Rows are points. The last column is the point's height on a tilted bowl or saddle (a function of degree 2), plus a little noise. Count its main directions that bend up, bend down and stay straight.
(in the rows, 128 means zero)

Points:
[[113  75  91]
 [148 105 115]
 [133  77  96]
 [155  57  60]
 [162 106 106]
 [137 135 125]
 [115 146 121]
 [137 125 125]
 [164  89  93]
 [170 133 104]]
Directions: 0 up, 2 down, 0 straight

Points, 15 rows:
[[114 127 120 107]
 [178 165 143 144]
 [123 186 119  93]
 [164 100 107 143]
 [195 113 182 222]
 [132  91 139 110]
 [ 87 115 149 134]
 [152 150  87 133]
 [178  75 127 148]
 [166 129 176 173]
 [140 121 112 112]
 [145 119 116 113]
 [ 97  87 117 137]
 [145  84 161 124]
 [168 104 112 138]]
Directions: 2 up, 0 down, 1 straight

Points:
[[ 95  95 126 101]
 [178 148 114  89]
 [147 106 132 110]
 [ 80 122 106  95]
 [ 87 127 169  98]
 [107  93 115 108]
 [132 149 133 113]
 [ 76  95 118  87]
 [141 113  91 116]
 [201 105  77  66]
 [126 165 139 109]
 [125 122 137 116]
 [132 153 108 112]
 [169  47 102  72]
 [ 98 110 154 105]
 [115 112 119 114]
 [110 158  63 105]
 [153 181 127  94]]
Directions: 0 up, 2 down, 1 straight

Points:
[[118 132 182 130 153]
 [130 201 112 157 180]
 [161 109 156 165 154]
 [ 67 113 119 138 146]
 [ 92  90 107 135 148]
 [172 125 109 118 135]
 [ 98 168 144 128 147]
 [ 72 165  94 215 215]
 [149  79 135  97 155]
 [141 107 106  98 139]
 [ 79 123 109 103 144]
 [149 120 135  99 133]
 [120 146 123 127 130]
 [122 100 115 133 135]
 [182  92 122 104 151]
 [121 142 162 114 140]
 [141 107 162 106 144]
 [134 154 122 133 133]
 [ 79 164 170 193 194]
 [117  88 183 112 170]
 [205 168 143 109 162]
 [145 137 125 174 146]
 [149  70 126 142 160]
 [162  93 153 121 148]
 [ 75 159 165 115 160]
 [ 85 113 131 135 137]]
Directions: 4 up, 0 down, 0 straight

Points, 47 rows:
[[149 102  88  89 116  94  99]
 [144 109 156  84 129 115 109]
 [124 166 120 171 165 120 105]
 [163 108 114 170 138 114 107]
 [171 107 136 130 104  86 109]
 [148 156 139 127 138 128 120]
 [167  80 149  98  55 157  69]
 [ 84 144 133 166  87 107  95]
 [144 105 101 112 137 225 120]
 [ 71 123 154  96  96  64  88]
 [167 145 158 142 146 106 112]
 [164 159  76 138  95 181  98]
 [123 142  81  93 143 171 106]
 [130 125 111 155 147 115 119]
 [112 134 110 109 104 120 115]
 [167 178 145 118 159 161  98]
 [139  83 128 142 111 136 114]
 [141 100  86  99 236  81  50]
 [166 137  64 136 204 116  68]
 [118  92 166 115  89 152 104]
 [121 138  89 126 154 152 113]
 [ 98  85 128  86 156 141 104]
 [119 130  73 111 101  86  97]
 [129 111 110 106 106 125 116]
 [ 92  97 133 148 173 134 104]
 [124  61 100 152 107  94  94]
 [140 185 106  70 191  94  66]
 [162 132 113 133 145 141 117]
 [ 71 156 160 151 143 147  95]
 [188 124 121 165 104 149  95]
 [ 90 100 154 130 108 130 109]
 [146  87 124  90  81 141  96]
 [ 73  80 150 141 131 132  98]
 [148 111 154 110 167 109 112]
 [132 110 147 126 124 115 123]
 [ 97 108 102  83 134 155 105]
 [132 189 114 127 135 107 111]
 [130 118  85 153 119 138 112]
 [ 81 157 128  93  77 123  85]
 [122 115 147 109 100 128 116]
 [102 153  84 139 126 102 106]
 [150 119  77 117 105 188 109]
 [110 108 111 139  96 141 113]
 [ 77 135 114  86 118 162  98]
 [117 102 215  67 153  66  71]
 [118 122 104  90 174 139 103]
 [127 171  54 124 151 121  86]]
Directions: 0 up, 5 down, 1 straight

Points (64 x 9):
[[156 145 198 133 112  67  42  94  80]
 [155 172 182 110 143 115 140  66  92]
 [140 184 218 183 111 147 117  81 140]
 [161 143 159  94 158 141 157 140 112]
 [167 115 125  86 162 131 108  73  86]
 [199 162 148 120 131 119 146 126  81]
 [110  43  90 139 123 117 198 117  96]
 [128 143 132 121 134 142  96 161 132]
 [148  95 130 131 108 130 111 171 126]
 [ 97 186 105 141 127 157  78 133 101]
 [113 159  82 118 136 133  82 142 137]
 [117 156 100 185 126 107 136 177 102]
 [150 120 106 129 123 159 108 134 132]
 [135 123 109 169 142 149 161 111 123]
 [ 59 118  78 178 157  62 135 135  20]
 [182 122  89 118 128 102 169 109 134]
 [140 137 126 132  73 131 135 146 118]
 [171  54 115 105 140 168 107 161  94]
 [111 196 137  97 118 149 125 146  91]
 [133 139 131 119 184 184  95 171  88]
 [ 98 147 156 133 158 123  99 125 129]
 [187 162 134  83 142 156 185 135  81]
 [180 138 117  90 135 142 150 161 110]
 [135 143 101 123 157 133 162 171 122]
 [109 159 207 124 155 159 129  85 148]
 [183 131 161 129 116 121 150 162 107]
 [135 180  91  89 108 144 141 126 109]
 [ 98 124 106 162 139 130 115 120 119]
 [ 88 165 169 148 108 106 118 123 112]
 [150  77 102 128  90 147 125 183 117]
 [124  98 145 141 113 122  75 108 147]
 [122 139 165 126 189 140 114 144 118]
 [162 148 150 158 133 156 152 115 112]
 [191 122  89  88 161 187 150 161  56]
 [115 113 144 108 127 132 135 106 127]
 [ 41 124 126  94 138  69 139 155  40]
 [150 137 168 139 163 147 176 111 123]
 [ 95  94  70  93  70 142 115 137 120]
 [ 97  76 118 150 130 111 104  97 110]
 [100 153 140  95 105  94 132  78  99]
 [166 140 189  80 192 138 146 122  92]
 [142 123 162 122 130  92  92 176 114]
 [120  93 171  98 193 169 143 161  89]
 [117 113  91 106 146  70  39 106 132]
 [ 72 141 147 127 128 154 145 159  92]
 [136 152  84 140 162  96 130 192 108]
 [ 90 115 119 126 122  69  93 133  93]
 [122  83 174 118 110  72 187 154 113]
 [138  78 119 136  94 125 115 163 122]
 [ 94 167 106 141 143 105 179 139 113]
 [196 144 118 101 112 134 165 163 106]
 [ 84 145 106 149 102 120 133 137 101]
 [146 172 148 129 118 111 133  99 109]
 [137  72 123  93 141  59 127 142  89]
 [138 140 149  54 129 154 171 132 109]
 [136 130 112 133  71 123 126 106 122]
 [ 83 158  91 117 159 117 148 112  90]
 [121 118 134 155 131 138 134 132 131]
 [142 153 178 204 118 101 158 172 118]
 [173 129 162  96 150 136 118 120 105]
 [151 111 130  73 138 153 114  84 104]
 [152  86 151 121 139 103  89 125 119]
 [112 173 154 160 137 113 163 104 124]
 [127 169 101 145 195 136 121 168  73]]
Directions: 2 up, 5 down, 1 straight

Points, 67 rows:
[[126 126 126 161 149  98 107 152 106]
 [136 106 152 161 166 135 131 162  95]
 [116 140 154  89 112  99 146 152 114]
 [ 93 128 141 127 164  52 117 138 108]
 [170 196 109 105 111 131 110 123 117]
 [120 180 148 123 205 129 121 121  79]
 [148 173  87 126 138 124 122 119 124]
 [143 168 125 144 103  83  93  65  98]
 [128 109 167 151 174 165 100 186  83]
 [147 128 175 158 136 129 153  72 101]
 [164 117 120 121 147 170 122 133 102]
 [149 150 144 145  98 186 117  63  91]
 [105  90 141  93 135 123 189 158 102]
 [125 200 109  88 135  99 177 116  76]
 [110 126  82 141  88  94 156 143 103]
 [113 135 122 140 124 182 112 140 115]
 [ 96  94 147 131 130 210 144  78  82]
 [161 120 134 112 107 104 120 114 120]
 [ 99 184 137  72  84 143 139  90  69]
 [ 82 146 119 115 156 135 166 124 133]
 [192 179  92 149 133  97 142 153 130]
 [169 112 187 173 172 163 130 105  80]
 [142 103 135 131 117 128  83 112 115]
 [ 94 163  96 150 135 158 122 149 120]
 [170 133 109 112 118 133 102 127 122]
 [ 90 131 120 143 133 131 150 148 130]
 [144 118 107 148  61 126 151 130 100]
 [139 162 147 129 135 107 104 148 116]
 [137 131 166 137 167 136 120 180 102]
 [163 115 180 140 130  87 127 117 127]
 [151 121 108 104 173 140 156 150  95]
 [154 100 118 117 109 147 137 115 109]
 [122 135 117  90 119 195 141 139  99]
 [105 123 185  72 125 115 118 138 143]
 [151  84 113 119 144  82 144  69  77]
 [109 107 114 134 143 124  80  79 112]
 [140 139 129 112 128  80 108 142 108]
 [115 158 109 125 144 152 153 159 114]
 [141 134 140 152 146 138 137 121 116]
 [ 78 136 116 107 143 139 128 126 144]
 [111 120  76  74 108 128 165 174  86]
 [101 112 112 175 119 141 105 175 101]
 [155 110 124 148  71 110  80  86 108]
 [114 134 136 249 139 138 110 120  38]
 [114 154 137 121 174 127 150 107 110]
 [105 117 136 138 126 149  98 124 128]
 [131  69  97 150 124  83 106 173  78]
 [141 138 116 121 167 135 139 135 111]
 [105 117 146 154 171  89 101  95 106]
 [114  91  91 135 124 136  89 108 121]
 [110  72 102 107 114  86 117 104  97]
 [114  88 156 100 119 144 105 124 124]
 [127 115 110 133 125 165 196 129  93]
 [129 121  76 129 150 131 147 149 127]
 [180 135 149 196 128 103 174 122 100]
 [136 121 130 119 135  49 175 120  80]
 [133 128 111  91 123 125 143 123 112]
 [145 119 106 123 137 135 165 147 111]
 [160 142 114 151 103 147 111  96 125]
 [142  95 155  77 105 148 144  92  92]
 [ 88 178 108 189  71 153 105 158  65]
 [123 128  97 113 105 120  88 162 106]
 [145  97 187 213 108 159  63 132  79]
 [145 104 162  62 161  90  67 147  67]
 [145 117 132 100  73 159 110 124 106]
 [ 69 136 162  87 117 144 109 107 144]
 [147 119  98  94  91 130 106 101 105]]
Directions: 2 up, 6 down, 0 straight

Points, 70 rows:
[[141 172 159 111 121  94 132 118 106]
 [181 173 122  81 109 171 179 124  88]
 [107 103 150 113 157  96  94  73  91]
 [120 134 119  43 174 119 151 149  83]
 [160 120  86 120 166 128 147 131 119]
 [134  84 100 115 120 169 105 101 104]
 [160 107 133 164  98 143 157 136 110]
 [155  71 114  75  85 123 121 128 102]
 [ 56 120 178 129 167 140 110  73  82]
 [141 199  86 150  99 133 132 147 103]
 [138 134 128 153 105  94 150  73 118]
 [118  57 162 155 140 115 120  87  88]
 [110 101 181 110 133 152 159 110 102]
 [165 159 104 157 131 154 116 136 116]
 [ 75 110 112 123 157  71  98 153  88]
 [132 122 118 129  82 154 186  89 109]
 [141 173 133 183 128 165 160  79  93]
 [112 123  98 163 137 132  84 181 113]
 [131 153 179  75 114 110 163 204  76]
 [ 74 111 134  84 145 114 175 105  98]
 [115  91 131 154 127 177 123 103 103]
 [188 127 121 102 214 190  98 163  86]
 [101 142 152 125 139  81 156 115 112]
 [ 92 140  99 116 117 139  69 117 104]
 [102 133 150 163  66 158  59  63  55]
 [137 146 151 123 103  89 147 114 114]
 [146 135 152  79 147 126 152  99 108]
 [141 165 183 180  75 122 129 170  71]
 [ 96 115 158 160 121 173 119 139 102]
 [169 139 145 142 105 104  67 102  90]
 [122 134  97  84 114 152 114 133 117]
 [105 134  88 140 132 159 125 149 118]
 [134 111 119 141 123 122 134 118 128]
 [137 102 202 153  96  80 151 153  76]
 [153 105  81 127 128 172 137 163 117]
 [139 152  73  75 129 164 120 119 101]
 [ 80 132 157 136 191 114 103 107  90]
 [158 168 120 103 132  86 164 107 108]
 [108 169  93 157 120 156 136  89 113]
 [126 126 154  73 121 142 116 102 105]
 [141 138 133 100 154 126 148 225 106]
 [103 134 118 143 120  77 134 164 110]
 [114  85 153  96 135 116 123 165 113]
 [102 154 150 112  94 127 123 109 111]
 [183 111 162 124 124 107 136 162 118]
 [140 143 113 174 145 102 167 188 100]
 [ 90  94 132  99 180 114  82 134  90]
 [107  98 105 146 171 142 155 107 110]
 [134 108  93 131 157 129 118  89 112]
 [ 90  90  95 133 103 151 112 127 112]
 [ 72 172 128 132  87 114 104  64  96]
 [143 125 127 138 104 170 131 202 113]
 [124  95 161 137  97 128 163  96 108]
 [105 161 174 104 123 134 123  75  95]
 [138 141 153 148  90 187 133 123  94]
 [130  80 159 160 163 171 116  97  85]
 [ 81  64 121 113 168 129 144 148  87]
 [104 131 155 138  94  75 132 179  94]
 [109 177  86 124 176 103 136 174  91]
 [ 73  68  82 119 167 157 177 146  68]
 [ 85  55 115 190  57 109 102 119  66]
 [177 130 113 149 133 115 120 110 119]
 [113 132 122 124 151 140  80 143 116]
 [139 152  70 152  94 144  92 100 104]
 [197 182 106  84 146 151  81 145  93]
 [104 136 150  70 134 107 129 127 104]
 [102 155 138 175 152 149 112  97 102]
 [116 129 100 129 199 128 175 100 100]
 [137 141 146 117 103 146 103 139 120]
 [104  53 154 109 139 130 101 172  98]]
Directions: 0 up, 7 down, 1 straight

Points:
[[148 147 153  91  95 107 153 114 110]
 [131 162 148  64 155  72  88  61  95]
 [109  56  81 184 140 181 133 134  90]
 [113 149  98 104 124 112 155 142 103]
 [140  81 100 116  84 108 147 178 116]
 [118 132 156 116 122 104 157 132 121]
 [ 99 123 148 116  92 100 111 161 132]
 [115 133  85 113 136 139  52 127  64]
 [ 90  51 161 183 126 168 128 190  90]
 [ 73 118  95 110  74 139 138 148 133]
 [176 129 124 133 102 203 138  79 106]
 [104 144 122 111 178  92 157 127 121]
 [134 116  87 124 145 115 102 126  96]
 [194 135 125 166 162 140 123 153 115]
 [150 148 110  64 108  99 110 134 112]
 [119  91 180 158  96 171 188 140  63]
 [114  66 164 167 108 132 131 100  96]
 [158 105  88  75 169 145 136  39 105]
 [122 123 127 132 183 134 175 156 121]
 [100 116 112 132  44 114 100 153 163]
 [122 114 129  80 143 119 154 145 119]
 [172 116 115 141 136 127 112 127 112]
 [ 77 154 150 196 162 114  89 115  89]
 [ 80  61 150 127 106  82 139  83  93]
 [176 132 176 135 198  82 119  96 174]
 [143 126  64  65 137 122 148 165  93]
 [ 93 127 123  87 105 145  78 108  92]
 [172  95 153 168 133 147 102 118 112]
 [133 138 137 125 138 157 134 133 124]
 [135  91 146 100 108 122 131 123 115]
 [149  84  60 116 118 149 187 123  50]
 [124 118 112 135 148 123 112 121 113]
 [190 136 164 109  97 114 167 135  93]
 [120 161 101 103 194 135 148 108 120]
 [119 180  99  92  96  95 144 115  91]
 [ 85 135 116 103 131 132 137 133 114]
 [ 72  82 133 134 135 134 154 148  95]
 [152  98  71 119 141 134 134 149  90]
 [127 151 176 139  80 144 156 121  97]
 [176  97 125 149 123 137 119 108 110]
 [144 149 120 159 120 123 126  79 113]
 [ 81 144 130  99  72  98  78 184 120]
 [107 134  69 139 137 131 191 121  53]
 [161 135 107 169 134 140 129 135 113]
 [142 136 136 128 149 181 103 111 125]
 [118 141 154 136 126 124 110 113 117]
 [139 130  97 167 152 150 163 167 101]
 [178 142 163 151  89  99  91 129 129]
 [133 128 150 146 106 130  61 111  93]
 [155 123  95 118 189 128  97 106 103]
 [ 83  97 150 130  43 154 149 133 127]
 [114 111 125 104 121 187  87 123 117]
 [161 136 102 133 166 124 200 116  68]
 [ 85 161 160  81  95 100 178 161  89]
 [200 169  86 117 103 167 141 115  68]
 [169  78 114 104 173 138 167 117  93]
 [125  69 161 201  61 116  67 104 113]
 [160 144 100  84 112 183 126 160 111]
 [107 129 162 112 180 110 157 140 140]
 [144  73 107 121 119 169 137 152 105]
 [129  74 125 146 152 131 157 109  95]
 [137 119 157 123  77 109 120  92 129]
 [165 175 120 122 116  86 113  97 103]
 [113 137  75 136 133 189 127  96 132]]
Directions: 2 up, 4 down, 2 straight

Points:
[[110 144 183 147 111 131 160 112  91]
 [ 95 131 158 139 135 123 155 144  90]
 [ 88 113 150 113 154  48 141 100 112]
 [159 128  71 114 130 181 135 108 122]
 [129 141 104 135 100  89 139  88 126]
 [102 118 212 139 124 178 163 124  65]
 [137  96 139 131 108  89  98 125 139]
 [ 88 101 143 156 138 105 192 115  69]
 [176 154 177 148 114 103  92 122 121]
 [146 129 105 153  43 164 130 117 127]
 [127 139 179  96 144 153 156 165  71]
 [100 204 172 148 136 117 136 160  75]
 [127  92 116 162 106 137 125  70 117]
 [142 150 132 116 108 123 135 163 104]
 [164  68  99 165  83  98 110  78 165]
 [ 89 180 175  58 101 128 123 124  54]
 [123 106 140 121 133 119  91 119 119]
 [121 120 126 144 116 128 191 138  92]
 [136 108 145 144 127  93 145 125 118]
 [126 103 154  98 128 125  91  63 126]
 [131 118 150 145  74 116 132 150 101]
 [120  90 150  66  87 117  86 116  86]
 [192 161 145  62 112 138 116  88  96]
 [136 128 106 139 122  92 189 109 104]
 [134 166 100 147 118 180  78 184  96]
 [147 150  84 144 182 140 176 200 106]
 [131 135  74 134 196 141 144 137 111]
 [ 91 143 113 130 179 129  87 148  87]
 [191 128 146 177  93  66 131 146 149]
 [166 150 133 100  71 102 150  79 113]
 [ 61 167  98 132 109 105 130 171  92]
 [ 82  54 152 134 101 142  97 153  56]
 [140 182 162 128 149 147 114 135 101]
 [126  85  86 143 126 117 112  86 114]
 [157 101 135  81 116 141 151 134 122]
 [111 135 145 121 190 156 128  98 126]
 [130  65 118 139 116 165  47 118 107]
 [127 168 121 146 110 102 170  91 116]
 [120 126  92  93 114 191 122 132 122]
 [140 133 180 172 133 130 138 174  68]
 [167 134 143  96 114 175 102 137 114]
 [150 116  76 110  93  82 141 127 137]
 [134 177 145 203 126  95 138 122 110]
 [115  86 145 143 124 130  78 133 107]
 [142  70 123 101 120 159 156 103 124]
 [113 140  89 173 139 128 102 185 101]
 [ 77 134 162 147 120 163  73 106  80]
 [ 77 138 131 128 101  63 127 155  84]
 [104 126 112  84 136 167 123 118 120]
 [149  99 124 124 138  88 167 142 116]
 [ 64 163  95  99 170  87 151 132 116]
 [105  92  97 134 137 166 120 126  99]
 [113 170 130 136  96 104 156 179  89]
 [136 127  84 177  97 171 138 148 111]
 [110 151 164 185 125  54 150 147  83]
 [ 97  92 137 141 132  67 135 101 116]
 [135 118  89  96 171 128 149  94 125]
 [129 123  88 177 177 101 127 152 115]
 [120  74 119 191 127 111 158 106  78]
 [135 133  89  99  92 146 157 105 129]
 [196 149 143 165 156 113 135 128 136]
 [113 158 108  91 176 100  84 151  84]
 [124 125 141 176 126 148 117 155 105]
 [120 110 113 117 141  94 144 167 111]
 [113 131 152 138 105 167 180 124 107]
 [ 75 137 133 131  92 149 187  65 138]
 [142 106  97 181  89 126 151  87 107]
 [199 100 153 149 146 153 175 124  91]
 [113 106 176 143 116 126 115  63 124]
 [104 126 144 205 165  69 159 138  77]
 [130 167 101 133 132 183  87  98 106]]
Directions: 1 up, 3 down, 4 straight

Points (63 x 9):
[[107 128 153 156  96 149  99 114 117]
 [140 189 107 162 115 180 127  98 102]
 [124 150 177 141 164 175 124 137 110]
 [112 172 122 121 124 145 183  86 113]
 [106 135 122 133 127 101  90  98 116]
 [130  46  70 126 137 163 136 135  76]
 [153 135 146 159 137  64 145 107 111]
 [ 70  87 109 127 149  91 142 146  97]
 [138 114  95  96 141 107 137  29  84]
 [126 118 144 100 188 113 135  69 104]
 [142 148 117  75 119  90 135 176  98]
 [167 137 146 158 106 142 118  87 114]
 [ 99 121  91 168  98  77 158 167  83]
 [141  91 119 114 106  74 115 111 102]
 [125 133 121 154  88 113  73 169 112]
 [125 157 111 127 114 143  83 104 114]
 [152  82 125 151 123  89 112 122 103]
 [141  74 135 127 150  84 158  95  97]
 [125 125 142 123 134 170 156 137 123]
 [144 194 121 147 135 118  79 102 108]
 [128 123  99 134 119 150  68 135 105]
 [194 170  44 192 133  49  74 123  59]
 [132 166  79 100 134 143 182 120 112]
 [114 151 123 112 146  87 110 143 117]
 [ 78 131 192 131 159 119 159 164  99]
 [177 125 110 110  58 115 136  76  83]
 [100  94 135 135 109 127 161 231  53]
 [ 68 126 168 153 113  94 146 114 109]
 [131  75 148 149 123 108 137 198  73]
 [104 120 117 124 151 117  84  85 107]
 [ 90 135  99 134  67 160 109 143  99]
 [123 143 127 125  87 164  49 106  91]
 [133 163 155  90 155 136 107 144 115]
 [153 150 113 121 197 148 129 138 111]
 [143 133 123 134  50 131  92 131 107]
 [122 116 154  94 127 146 121 141 119]
 [145 106 122 113 121 124  70 132 106]
 [101 133 107  99 133 148 115 189 105]
 [162 111  75 164 139 184 138  88  95]
 [145 141 107 152  70 175  86 141  98]
 [165  81 122 139 175 195 127 125  87]
 [140 139 173 134  88 110 150  64 100]
 [129 138 110 159 138 167 106 157 113]
 [112 148 169 147  97 139 160 149 115]
 [125 154 146 140 129 103 133  76 117]
 [110 147 118  85 118 101 133 128 116]
 [ 93 127 140 146  83  65 186 164  81]
 [184 125 123 118 146 113 112 134 112]
 [ 72 135 112 113 134 145 131 158 117]
 [105 104 154  92 137 144 145  86 118]
 [129 136 137 112 107 109 186 107 113]
 [177 122 177 149 134  94 126  96 108]
 [132 167 176 123 164 109 167  93 104]
 [130 146 132  86 148 140 153  97 120]
 [103 136 204 155 105 102 182 130  95]
 [193  71 189 114 176 130  55 152  44]
 [156 120 137 135 157 116 113 101 118]
 [142 127 155 168 111 129 142 197  97]
 [127 120  92 157 147 100  68 119 100]
 [ 88 125  76 131 127 154 140 158 109]
 [151 101 102 108 134  71 141  83  96]
 [138 172  83  82 120 155  99  60  76]
 [ 95 106 117 159 112  66 120 145 100]]
Directions: 0 up, 7 down, 1 straight

Points, 61 rows:
[[184 159 162 124 121 174 135 124 145]
 [129 102  97 134 125 120  71 150 109]
 [128  91 136 122 150 206 183 172  83]
 [134 121 124 126  94  65 172 176  65]
 [132 101  97 120  95 122 157 127 118]
 [125  74 126 118 112  98 131 138 122]
 [108 117 108  81 160 119 178 160  91]
 [131 155  72 109  75 120 121  81 127]
 [ 74  60  94 175 108 158 118 134 138]
 [ 83 108 113 127 178  80 124 105 150]
 [174 137 133 146 143 114  91  82 145]
 [135 106 172 138 138 128 126 118 133]
 [155 132  89  95 107 148 113 173  75]
 [107 199 142  76 139 146 109 134 183]
 [104 226 146 169  98 138 131 186 204]
 [189 134  82 106 166  91 132  83 181]
 [ 74 128  97 149 164 175  93  92  63]
 [111 124 145 147  74  87 129 175  97]
 [112 163 178 146 178  95 150 104 174]
 [154 120 163 128 162  74 116 124 186]
 [ 96 140  74 128 133 147 130 115 112]
 [167  83 130 150 103 179 133 129 152]
 [142 125  99 101 136 136 171  92 134]
 [204 189 147 118 107 150 122 157 103]
 [ 90 152 125 113 122 133 132 130 129]
 [ 96 131 143 140 113 106 137 116 122]
 [142 143 119 125 195 130 154 162 132]
 [121 161 136  90  55 143 120 107 112]
 [157  86 154 116 113 132 144 146 112]
 [129 121 186 138 165  59 169 112 145]
 [108 125  84 126 178  73  90 144 164]
 [169 141 127  66  81 151 128 130  97]
 [ 89  73 178 116 139  92 109 124 112]
 [121  96 150 148 104 109 194 177  68]
 [129 157  80 126 165 127 159 216  62]
 [136 134 156 128 192 113 147 169 154]
 [133 101 178 134 135 103 117 142 136]
 [118 187 119  69 134 168 131 157 128]
 [ 89 170 106 137 171 139  86 136 141]
 [179 126  85 105 113 183 170 119 149]
 [120 181  95 154 115  48  87 166 158]
 [135  86  77  77 140 123  72 143  95]
 [ 95 193 111 100  89 130 126  83 169]
 [ 62 150 122 156  98 122 146 173 137]
 [136 131  86 166  90 140 100 118 123]
 [135 157 113 105 131 132 104 137 133]
 [182 130 163 118 126 130 120 141 127]
 [149 107  88 127  77  94 138 126 109]
 [136 205 104  86 137 112 128 153 157]
 [109  58 111  82 122 141 117 148  99]
 [146 163 196 167 107  95 145 133 130]
 [104 162 163 126 122  88 139  61 134]
 [142 186 110  99 117 144 109 116 157]
 [ 89  97 134 122 134 133 121 104 106]
 [150 131 112 130 156 120 140 137 139]
 [152  84 115 122 105 160 148 143 133]
 [123  95 128 114 151 154 123 108 125]
 [ 65 167 139  55 178  91 105 164 166]
 [ 98 101  78  97 145 144 143 153  97]
 [125 125 143 117 158 127 127 118 144]
 [128 150 139 150 144 181 135 151 126]]
Directions: 3 up, 4 down, 1 straight

Points (60 x 9):
[[122  99  98 128  77 156 100 167 149]
 [140  88 129 109 196 158 121 161 131]
 [137 116 171 101 128 144 100 130 124]
 [124 140 124 151 138 195 108 114 139]
 [131  96 205 118 119 127 141 105 115]
 [132 109 147 148 130 104 193 125 129]
 [148 155 103  95 115 133 166 161 150]
 [126 122 134 111 127 106 145 144 127]
 [150  70  92 138 149 186 126 136 169]
 [125 125 138  75 180 147 119 124 119]
 [115 102 128  69 163 127 168 173 151]
 [160 110 143 124 129 105  98  81 139]
 [196 182  89 151 139 130 182 146 179]
 [127 125 135 116 154  99 114 129 117]
 [181 146 101 153  72 131 117 115 107]
 [ 99 163 144 112 129 115 107 108 121]
 [143 135 153 178 108 150 133 192 131]
 [105 167 125 164 125 106 128  75 106]
 [190  94 135 158  81 149 157 163 119]
 [ 88 166 116 146 149 124  75 169 158]
 [124 125 134 130 134 145 128 149 124]
 [145  95  77 139  38 169 112 127 105]
 [106 138 109 185 163  95 157 115 118]
 [161 107 138 148  93 142 106 119 124]
 [179 135 110  89 154 147  63 127 153]
 [128 106 118 181 160 125  95 108 164]
 [100 185 203 158 118  89 120 123 197]
 [168 127 113 134 164 128 103 137 151]
 [158 151 107 119 102 149 118 125 119]
 [131 105 113 149 107 112 140 152 120]
 [167 160 142  92  83 154 111 140 129]
 [ 99 214 142 126 143  97 120 144 127]
 [155  92 145  88 119 125 123 122 152]
 [108 143 186  83 111 167 108 155 169]
 [137 116 208  98 136 103 139 119 127]
 [122 183 144 107  61 149  83 107 140]
 [104 145 135 139 205 170 164  87 121]
 [ 55 114 118  90 151 129 179 174 116]
 [ 95 101  79 190  64 119 100 128  96]
 [112  74 119 111 109  97 113 117 156]
 [145 153 112 159 123 136  60 146 182]
 [123 114 129 120 124 153 134 156 130]
 [123  34  91 127 164 120 103  87 192]
 [155 112 180 113 105  88 147  70 151]
 [181 135 152  94 125 173 132  71  73]
 [137 100 161  77 142 151 150 159 145]
 [129 144 174  83 146 175 109 106 111]
 [ 82 152 107  89 148 217 128 179 244]
 [163 147 132 132  98 148 157 141 123]
 [206 110 144 108 122 169 147  88  97]
 [140  93 101  62 150 149 118 129 187]
 [123  91  66 128  88  79 123 120 130]
 [ 86 144 135 137  48 103 100 166 162]
 [136 135 122 123 145 169 126 201 158]
 [158  97 160 128 165 214 130 107  89]
 [136 116 117  96 120 163  95 108 151]
 [120  90 151  88 101 120 149 131 162]
 [153 115 112 146 160 106 158  86 130]
 [ 76  90 134  45 143 121 134  97 174]
 [122  81 119 128 162 141 150 114 117]]
Directions: 4 up, 3 down, 1 straight
